Each row is a point. A path goes straight from each point to the next, and from the last back to the first. The post is the endless flat space through its rows: a point in 2 columns, a line in 3, a plane in 4, and so on, so that a path can go around it. Count how often the path circles the post. Going back the other way cancels.

Post (1 x 2)
[[ 5 10]]
Path (19 x 2)
[[-12  11]
 [-20   0]
 [-36  30]
 [  2  35]
 [ 25  33]
 [ 25  30]
 [ 24  23]
 [ 47 -14]
 [  1 -39]
 [-47   1]
 [-23  36]
 [  5  36]
 [ 36  30]
 [ -1  27]
 [-48  26]
 [-13  45]
 [ 21  31]
 [ 27  48]
 [-31  40]]
Times around: 1

Post (3 x 4)
[[-13  12 -26  55]
 [ 12  28   3   5]
 [  0 -44  -1  -8]]
Path (15 x 4)
[[  6 -14  -6 -28]
 [-37  26 -11  51]
 [ -3  25   2  44]
 [ -3 -44  21 -16]
 [-41 -70 -17  58]
 [ 21  10   4  49]
 [ 14 -41 -45  32]
 [  2   2 -19  11]
 [-14 -22 -13 -12]
 [-14  24  18  34]
 [  6   3   8  24]
 [ 15 -19  -6  21]
 [  4   9 -30  23]
 [-14   1 -35   4]
 [-46  44 -60  85]]
Times around: 2

Post (7 x 8)
[[-30   7 -15  13   3  15 -25 -18]
 [ 22  -2  45 -31  68  86  28   3]
 [ 27  46 -17  17  54 -25  -7 -32]
 [  0  -4 -40   4  -7  12   7  -3]
 [-12 -13 -38 -21  -7  14 -40  -9]
 [  5   0 -10  11 -26  -1 -34 -19]
 [-17 -40 -29 -44   6  -7  36  51]]
Path (17 x 8)
[[-50 -17  -1 -20 -37 -12 -40  20]
 [-12   2 -32 -11  -5  19  30 -21]
 [ -9  -2 -25 -12  -8  56  14 -44]
 [-29  -9 -31 -55   0  44  10  16]
 [ -4  -8 -15  11  -9  12  -2  19]
 [  0   1  -6  34  71  40   0  -6]
 [ -9   8   5   4  30  21 -50 -62]
 [ -3   9  23 -16  16 -35  56   2]
 [-49  16  -2 -15 -33  11 -51  -8]
 [ -4   6 -36 -23  45 -37  64   2]
 [-10  -9 -21  14  19  35 -47 -46]
 [-43 -17 -53  14  24 -31  -3  44]
 [-29  13 -96  26 -32  18  13  19]
 [ 15  43 -14  10  20  32   9 -43]
 [  5 -27 -39 -34   9  12   9 -11]
 [-11 -56 -12  43 -55   7 -10  11]
 [ 10 -12 -29 -21   8 -50  11  53]]
Times around: 1

Post (10 x 11)
[[-12  33  33   9  -5 -24  22  32   4 -22   9]
 [-22 -41 -46 -18  14   7  39 -27 -16   0  -9]
 [ 16  -3  20  19 -10  -9  -1  29  22   4  37]
 [ -1 -23 -22 -14  -5  15  23  -2  48 -15 -19]
 [ -5  47  24   1  23 -95  -5 -54 -40 -68  64]
 [ 38 -26  26 -14  -3   4 -31   7  14  -4 -31]
 [-15  29  20 -14 -31  -8 -19  32  25  12  34]
 [-25 -48 -77   0  43  14 -34  13  21  -7  -3]
 [  1 -21  46  14 -33  50   4   8  36 -12  -6]
 [ -5  -6  70 -25  11  -1  31  -1  29   3  -2]]
Path (17 x 11)
[[ 18 -32   9  34  10  25  11  -3 -20 -47  47]
 [-13 -25 -81 -16  22 -36   9  47 -29   0  -6]
 [ 29 -39  -1  30 -10 -27 -28  33 -34 -12 -18]
 [  5 -58  -3  15  47  10   8 -31  21  -3 -32]
 [-47  -5  24  13  50  32  -3 -13 -25   3  -9]
 [ -3 -13   9   6  -4  27  16  -9  36 -44  15]
 [ -9 -60 -41 -23   9 -13  10  -1 -47   0  39]
 [-22 -23  53  37 -32  21 -15  -5  23 -26  17]
 [-20 -60  40  24 -13  51  -7   5 -16  55 -15]
 [ 13  46 -59 -26  35 -35 -30  11  79 -18   4]
 [ 17 -13  -6 -11 -11  16  38 -34  47  -5 -34]
 [-15  37  13  28 -26 -71 -68  10 -21 -19  58]
 [-62  -3  74   6  -2 -10  22 -20  20 -17  77]
 [ 36 -21  32 -27  -3 -31   1  24 -30 -10 -20]
 [ 19 -62   1 -13   9   4  24 -24   5   0 -21]
 [ 30  19   2  11  -2 -24 -38  15   0   0 -35]
 [ 31  31  24  25 -10   3  -8  10 -29  -9  12]]
Times around: 2

Post (13 x 14)
[[-61   0  -3  -5  33 -24   5  -5 -21  26  23 -30 -17 -29]
 [-41 -18 -16  -3 -30 -15 -44   9  11  43   6 -20  28 -25]
 [-20 -35  12 -26  30  48  20  42 -39  10   7  -7   9 -32]
 [  4  12 -34  -1 -13  25  34 -20  18  -7 -56   1  -2  14]
 [ 22  15  24 -29  -4  24  64  -8  14 -31  -4 -12 -32  -6]
 [-33  -8 -29 -31  -9 -51  21 -23  36  -7 -23  53  -3  38]
 [ 21  12 -28 -43  18  -4  -2   3  17  24 -35   2  26 -47]
 [ 28 -41  -5  25  23   2  29   4  29  -7  30  12  15 -33]
 [ 20  14   4  43  -3  -2   3  18 -16 -22  21 -59  -4 -77]
 [-15   2 -41 -11  -8 -10 -13  17   5  15  23  -3  11  19]
 [-19  26  -3 -40   8  26  25   5  14   1  12  12  44 -29]
 [ -4  15  17  32  29 -19   7  41   6  10  14 -32 -14 -16]
 [ 38   2   8  -1  21  22 -50 -12 -49   9 -26  33  -8  23]]
Path (31 x 14)
[[-10  78   7  36  12  28 -49 -41 -35   1 -36  28 -34  27]
 [-16   8  -7 -30 -32  13  21 -28   5  32 -84 -13 -46 -30]
 [-39   1 -62 -30  31  12  24  26 -69  13 -16  21   6  42]
 [ 32 -48 -29  -3 -24  -6  -8   1  10 -26  21  33  40  23]
 [ -8  -7 -27 -26  -4   0 -16 -22 -25 -23  16 -43  10 -35]
 [-29  26  17  -5  -4  26 -18 -34 -16 -26   1  -8 -11 -28]
 [-38 -44 -46 -17  14  34  30  31  -5  40   1   9   7 -69]
 [-26   2 -29 -17 -24  61  80 -51  22  -6 -31   8 -12  21]
 [ 38  58 -22  17 -23 -16  14 -30  22 -23 -53 -26 -50  -2]
 [-15   9  25  26  20  -5 -39  29 -30 -23   8  12  -3  -9]
 [ 18   1  29  -1  58  11  -6  39  -5  13  19 -23  14  22]
 [ -1 -40 -40 -36  33 -30  53   8 -12  17 -37   6 -17  30]
 [-52 -19   0  26 -17 -53  38  32  12   6  30  -3   5 -31]
 [-19  19 -27 -22 -22  27 -33 -32 -14  47  -8 -55   5 -70]
 [ 22 -40 -21 -16  15  -6  16  37  42   7 -32  38   4  10]
 [-15 -22  -3 -18 -28   9 -67  30 -14  -1  11 -37  32 -38]
 [ 28   0  12 -29 -13  19 -12  37  -6 -21  57 -12  59 -42]
 [ 11  43 -21  29  41  12  67 -14   6   4 -20 -26  24 -63]
 [-40 -41  24   2  30  12  48  17   7  33  19  32 -13 -34]
 [-31 -16  55   3 -36 -48 -74  12 -36  16  17 -28 -48 -29]
 [ -9   8 -45 -14  39 -16  -1  -3 -21   3 -31   0 -39  34]
 [ 49 -21 -37  58  29 -26  20 -35   0 -42 -29  10 -23 -10]
 [-15  20  -1 -13  -1 -26  18  -5  -8 -12 -33   8  -7  21]
 [-29 -30  12  38  43 -39 -19  29 -25  17  22  22  23 -31]
 [  3 -30 -10 -25  33 -19  10  17  13  37  -4  29 -30 -33]
 [-58  40 -32   3  63  29  23  34 -34  33 -31 -55 -29 -12]
 [-28  14  -4 -34 -30   6  13   1  30 -38  52 -32  23 -23]
 [ 43 -30  36  12  69 -26  17  -3  29 -27  11  79  47 -28]
 [  2 -22   7  -9   8  14   8  23 -47  -7  26 -24  23 -41]
 [  4  -2 -16 -22  13  18 -62 -42 -64  10 -81 -43  22 -51]
 [ 13  52  26  31  -9  31 -51 -54 -20  -7 -14  -6  30 -58]]
Times around: 2

Post (17 x 18)
[[ 66  14  20 -31   1  18   4  25 -17   7   5   7  25  10  -6  -2 -27  58]
 [-24 -58  -7  13 -28 -17  14   8  17 -18 -26   1  15  -9  49 -30   3 -17]
 [-18  45  73 -13  19 -17 -13 -10 -19  26 -20  12 -11 -29 -58  24  -7   5]
 [-55   0 -21 -30 -13 -38  35  -1  27  -3 -30 -12 -15  34 -11 -37   4 -35]
 [-40 -25 -45 -10 -22 -14   6  -9 -11  32  16 -30  20  11  14 -32   1 -22]
 [-39  76   6  -9  -9 -45  45 -17  25  -7   6  -3 -42 -14   4  24  19 -12]
 [-28 -35 -40  15  13  16   1  43 -10   2   3  19  32 -14  39 -40  29  -6]
 [ -6  29  21   6  -9   1  24  -5  16 -15  13 -23 -33   3 -74   8   4 -12]
 [ 24 -27  25  16  29  29   3  27  -2  22   4 -13  25  19  27 -37 -16  18]
 [-23   9 -12  -6  -8 -19  21  -7  14 -18 -20 -42  38 -25   5 -43  27  -2]
 [ 43 -32   3  17  22  24 -39  -7 -41   7   0  22  28  27  30 -31   2  24]
 [-64  -8 -35 -10  -1  -1  45 -36  11 -35 -19  -7  16 -24  25 -27 -16 -52]
 [-30  51  57  -4 -28  16 -10   9   0 -14 -18 -28 -16  19 -33  27   4  29]
 [-15  32  17   0  21   5  21 -20  -9  30 -26  17 -41 -14 -43  23  -5  43]
 [-24 -47 -13  -8  36  -6 -16   7   4 -25   6 -23  -7  -4  21 -34  -1  -1]
 [ 50  42  21  26   1  19 -40  25  27  20  20  41  -1 -20  -8 -30 -25  62]
 [ 69  52  19 -12 -21  40 -21   4  10  26 -21  -5 -19 -40 -19  -5  -4  25]]
Path (25 x 18)
[[-13 -16   9 -18   1 -53  69   2  44  22 -43  15  44  31  54 -35 -47 -23]
 [-31  20  45  48 -13  53  59  13  12 -54  17  22  60 -53  11  37  25  19]
 [ 13 -34   2  -9  17  34 -40  24  15 -17  25 -10   3  29 -32 -61 -29  15]
 [ 12 -17  38  31 -20 -26 -23 -27  60  -5 -21   4 -41  -7   6  -7 -11 -14]
 [ 18   5 -39 -20  24   6   2  -6 -32   1 -25  26  64  54  25 -23 -37  72]
 [-52 -70 -35 -12  27 -44  -3  47 -23  60 -12 -46  -7  87  50  -5  20   9]
 [-22  11 -14 -57  -5   3   6  64  13  89 -27 -45  12 -35   7  -1  16  34]
 [ 74 -28  39  -5 -36  12   1  52  54 -51 -31 -50  22  35  10 -48 -41   0]
 [ 39 -22 -25 -19 -29 -10 -10  -8 -41  26 -23   2   3  -9 -21 -34 -20 -13]
 [-15 -41  34 -44  33 -64  -1   9 -10  -7 -10 -21  32 -25   8 -52  -9   4]
 [ 13  21  26   6  27   4 -40  20 -32  -6  27 -28  34 -15  19 -27  -2   9]
 [-81  30  -2  44   3 -26 -50  27  -4  -9  28   1  -1  10  43  20  31   4]
 [-45 -50  10 -41  29 -15 -37   4  15  33 -22 -59 -17  22 -36 -43 -13 -15]
 [-10  -4  -9  51  13  14  20  14  27   9 -40 -27  33 -17   4 -10  29  52]
 [  3  -6  30  14  23  23 -21  33 -13 -20  14 -19  28  12 -12 -22   2 -19]
 [ 54 -11 -35 -59 -63 -19  66 -26  13  -4 -52  -4  -3 -14  80 -29 -42 -45]
 [-55  24 -22 -40   0 -18   1 -26 -34  28 -14  42 -37   1  27  26 -12  30]
 [  3  18  -9 -12 -11   3 -29  32  -3  16  25 -58  23  12 -33 -22  41  50]
 [ 44  21 -13  -7  16  -9 -56  15 -11  16  36   5  16  39   8   6   9  19]
 [ 10   3 -30   0   6 -16  39   4  20 -23 -42  56 -13 -59  33 -35 -29 -26]
 [-60 -18   5   5 -16  12  10   6  43 -29  26 -39 -52  14 -86 -22 -48  14]
 [-39 -35  22 -19 -14  -6  40 -18   7 -11 -20 -41  37 -10  40  -4  -1  68]
 [-36   2  24 -24   6   8   6  -1   0 -15 -36  -3  18  28  20   1 -12   3]
 [-57 -19 -34 -45  48 -48  38  33  11  13 -17   3 -19  26  14  -7 -22 -22]
 [ -7  12 -14  13 -29   0  -2  40  48 -34   3 -15 -24  41 -21 -35  -1  -4]]
Times around: 2

Post (17 x 18)
[[ 30  -8 -19   8 -38 -16  38 -57  38 -43 -22   9 -15   4 -30  24  -5  39]
 [ 35   5   4  16 -21 -16   9 -39   0 -21  -3  17   6 -22 -45  -9 -52 -21]
 [ 23  11  23 -27  -4  -2  -1  12  -7 -13  50   0  47 -12   4  -5  26  13]
 [ 11 -33 -44  -2 -29  -4  32  -8  -8 -13 -19  44 -20  52 -31  31   8  16]
 [-25  14  19   7  13  19 -32  56  22   4   8 -11 -51  34  39  11  27  -9]
 [  2  11  -3   4  33   6 -10  27  -3  13   6 -28 -41 -11  69  36  16 -16]
 [ 26  16 -18   3 -52 -46 -17 -17  10  30   2   2   4 -34 -54   6 -37  -6]
 [-18  26  -6 -22   1 -12 -32 -10 -18  13  44 -59  15 -27  -6 -16  18 -22]
 [ 38  27   5 -12  16 -18 -14 -10 -32 -28  40   3   3 -27 -14 -21  48  -2]
 [-26 -10 -18  -8 -52  44  21  15   3 -12   7  31 -63  29  22   7   7  47]
 [-13 -49 -10  23 -17   3  20   7 -10 -30 -30   5 -55  38   7  27   8  76]
 [-25  17  -8   9 -40 -41  17   0  -5 -11  -4  18  -5 -17 -51  37 -26   5]
 [ 18  30  20 -41  -2  10 -15   5 -39  -2  -6  -6  27 -17  -9 -23  49  -9]
 [ 27  31 -32 -18   9 -16 -10  15 -22 -25   3  -7  33 -22 -17 -47  27  -8]
 [-32  -8 -11  -9  18  -3  10 -20  10 -13 -34  25 -54  38  26  28  -9  69]
 [-36  16  -4  42  -1  30 -49  17  -1  24   2   1 -27   4  56  -2  62  -3]
 [ -3  22  14  -4  14 -30  21 -18  -6  31  23 -12  24 -36 -47 -27   9 -15]]
Path (26 x 18)
[[ -56    8   24  -11   45   10   -7  -19   -7   47  -10    2  -40  -22
    14  -80  -38   -4]
 [ -13  -18  -35    3  -24   22  -40  -20  -19   20  -56   19    2   25
    10   20  -15    1]
 [  49  -26    0   17  -27   44  -41   30   -4   20    0    1   25   35
    16   31  -28   -3]
 [  23   24   38    4    1  -56   33   20    9    3    7    2   23  -23
   -84   11  -22   17]
 [  24   19   49  -35   31  -13   52   10  -19   -6   54   26   34  -44
     1   59   51   36]
 [  12  -27    0   24  -47  -39  -18   11  -31   -5  -47   15   13    5
  -113  -34   -5   -6]
 [ -40  -30  -28  -15  -63  -16   35   24   23    8   39  -31   -6   22
    14   13  -15    9]
 [ -29   26   17   22   33  -10    4   15  -34   -7    2   20  -44   16
    54   25  -29  -34]
 [  45   20   -3   -3   15   27  -26   25   32  -37  -52   13  -15   13
    53  -14  -56   39]
 [  28   10   33  -16    0   13    9  -48  -13  -36  -46  -33   -1  -57
   -11   18   27   65]
 [   2   17  -31   10 -103   48  -25  -12   63   -9   58   -2  -31  -33
   -33  -36  -18  -62]
 [  20   11   39  -25   57    6   35  -28    1  -48    9   -1  -44   24
    12   -3   23  -43]
 [  -7   45    5   -6   23  -10   19  -27  -28   23  -37   33  -11    0
     2  -34   25  -21]
 [  25    6  -28   -7   41  -37   60   -1  -51    9   21   -4  -18  -12
   -35   67   53   19]
 [  13  -10  -22   -6   -9   34  -45   -5  -48   -7  -32  -24   11    7
    -6  -35   51    0]
 [  17   16   28   10   10  -23   -9  -45   20  -19   -5  -51   -1  -34
    -5   15   67    4]
 [ -31   26    9  -27   33  -34  -32   51   -7    5  -38  -21    6   33
     9   20   52   -8]
 [  10   -8    0   13  -49   27   12    8   -9   37    8   -3    6    1
    45    8  -19   -3]
 [ -17   27    2  -31   15   23   16    4  -58   43   50  -23    6  -11
     9   17  -25  -26]
 [ -41   40  -44  -25  -18   66  -25   62   58  -22   33   -1  -27   28
    74    1   35    5]
 [ -43   26    3  -28  -24   18   -7  -32   18  -30   16    2   -9  -16
    15   14   28   24]
 [  11   -1    6  -77   26   -2   36  -27   38   24   -2  -12   -1  -19
    42   -5   34   34]
 [ -64   29   29  -48   13   -1  -36  -21   -9    8  -26  -38  -11  -43
   -12    8   41   58]
 [  50   19   29  -13   18    1  -13   -9    7   16  -43   27   34  -22
   -18   22  -15   44]
 [  19   46    7  -88  -12  -20   35    4  -34   -6   28    0  -12   -5
    -8   55    7    7]
 [ -26   32   18  -53  -14  -16   -1   40   33   16   83  -82  -58   14
    37  -18    8   -3]]
Times around: 2

Post (17 x 18)
[[ 33  13  19 -43   9 -10 -17 -52 -49 -54  30   4 -16  -7   0  13  15  11]
 [ 12  13 -10  -6  -7  14 -19   6 -11  21   3   5 -17  41  27 -12  35   9]
 [-16  39  22  14   4 -57  -1  12  26  23  31  78  21 -43   8 -21  18  70]
 [-27  21   9 -41  36  20  52  12 -13  13  52  36  -6  18 -10 -37   1  13]
 [  4   5 -25 -37  35  19 -41   4  20  16 -16  25 -22 -29 -28  18 -42   6]
 [ 56 -10  20 -15  -4  26  12   4  -6   8 -16  21 -19 -34 -21  11 -15 -35]
 [  2  22 -13   4   2 -34   8  -5 -15  17 -33  58  30  13 -26 -28 -12 -40]
 [-32 -10 -14   3  41  23 -22  26 -15  11   7 -12  25  20  -8  -4 -24 -22]
 [ 23  -1  23 -36  41 -15 -16 -16 -17 -10 -52  19   0  -9  20 -10 -11 -16]
 [-22  32   0  -2 -16 -17  -2 -18  -3 -32   2  42  -7  -5  31   5   4  -7]
 [-51 -49 -38 -12 -10  -5 -19  38  -2   2 -11  16  48  -2  -3   4  -7   2]
 [ 17 -45 -28 -13  -4   0  18  -8  22  27 -59 -13   9  35  12  26   7  17]
 [ 24  27  46   0  29  -8 -12  35  -8  34 -20  16 -19 -43 -32  42   5  12]
 [  4  12   6 -37 -18  16  -7  -9  17 -10  -6  -6   9 -15   4 -15   3  32]
 [  0  -7   2 -36  13  45 -14 -15 -31 -22 -11  12 -22  -9 -19   6 -26  29]
 [ 36 -16 -14   2 -19 -19  28  -1 -22   4   2 -45 -30  23  11  -6  37  12]
 [-23  -3  54 -19  24  -6  44 -29 -44  28  45  -6 -19  -5  12   1  15 -25]]
Path (30 x 18)
[[  27  -13  -29   15  -19   -6  -11   94  -44   -8   37  -13  -27   43
   -15    7   31   14]
 [  -4   21   18  -53   34   13  -40    1  -46    8  -25  -34   13   -1
    13  -34   -8   11]
 [  39  -24  -20  -11   48   15   25    4  -24   15   19   -3  -14  -14
    11  -36    6  -11]
 [  25   -4   12  -50   58    5   30  -30  -28   -5  -11   -6   -6   31
   -16   14   18   36]
 [  47  -41  -15  -30  -15   87  -51    6    6  -34  -32   70   13  -18
   -67   37  -36    0]
 [ -11  -33   43  -37   46    9    4  -43   -1   36   -7   -6  -31   16
     8    4  -16   -8]
 [  31   38   51   14  -34   -6   23   24  -45  -29   17  -22  -44   38
    44   29   51   -6]
 [  43   14    4  -26  -11    3    9   27   38   77   14    5  -25   -7
    79  -57   43   75]
 [ -16  -62  -31  -23   11   -7   58  -18  -25  -11   43   -3   62  -13
   -25    7   -2   34]
 [ -29   17   21  -32   -3    0   19  -12  -16  -24    9   10  -16   -5
    45  -19   30  -16]
 [  46  -20  -14   -8   -6   22  -11  -24  -13   15  -23   11  -14   25
     3   22   17  -34]
 [  -3   21   12   -2   13   -3  -37   15  -14   18    3   10    4   -1
   -12  -17   15   -4]
 [   3  -28   30  -14    4  -14   31  -23  -17   21   10   35   17   29
   -20   -7  -11   12]
 [  44   -9  -38    0   15   -2  -56   67  -47   27   24   56  -56  -56
   -99   52  -29    2]
 [ -19  -22   -8  -18   43   -9  -10   -4  -41  -12  -33  -39   49   26
    -3   -7  -14   14]
 [  41   42  -32  -20   55   74  -48   10   16   25    8   72  -16    1
    25  -50  -17   12]
 [  -8  -60   -5  -63   -6   42   34  -90  -22    7  -26    7  -30   24
    35  -39    2   14]
 [  16   10  -20  -23   10   13   -2  -38   34  -88   45   40   25  -60
   -31  -24  -41    6]
 [ -44   -2  -19  -13   38  -51    5   51    8  -19  -46    3   -4  -19
   -35    9  -35  -24]
 [  -4    5   66 -102   52   11   40   18   28   16   53   -9   22   21
    56  -35   10   28]
 [  -5   17   25  -48    4    8    4    9  -28   50   57   50   -2    6
   -14  -12   39   61]
 [  -5    6  -90  -24  -27   -2  -11  -33   15    4   26   41   21   24
    -2    9   14   19]
 [   4  -48   15  -47   36   51   46  -10  -35   31  -21   45   -3  -14
   -61   19    2   33]
 [  22   45   11  -20   12   19  -65   42   20  -14   -7   67  -14  -38
    10  -32   -1   23]
 [ -28  -37  -10  -37  -44  -31  -52    0   10  -24  -10   49  -17  -31
    71  -36  -23    9]
 [  14   50   18    1   -2   -7    5   28   22   32    4   17  -35   -7
    58    5    1  -37]
 [  16   28  -14  -34   16  -34  -19  -51   -9   15  -72   -4  -17  -13
    24   -7    7   14]
 [ -22  -33    8  -48   87   12   66  -25  -22   31  -16    5   30  -25
   -57    7  -29   21]
 [ -53   31  -21   43   15   -7  -12    9  -24  -25    1   -6   -4  -15
   -51   -1  -19   -1]
 [   3  -11  -32  -11   32  -38  -23  -25   -6    8   36   15   -3   52
   -34  -20   -2   27]]
Times around: 5
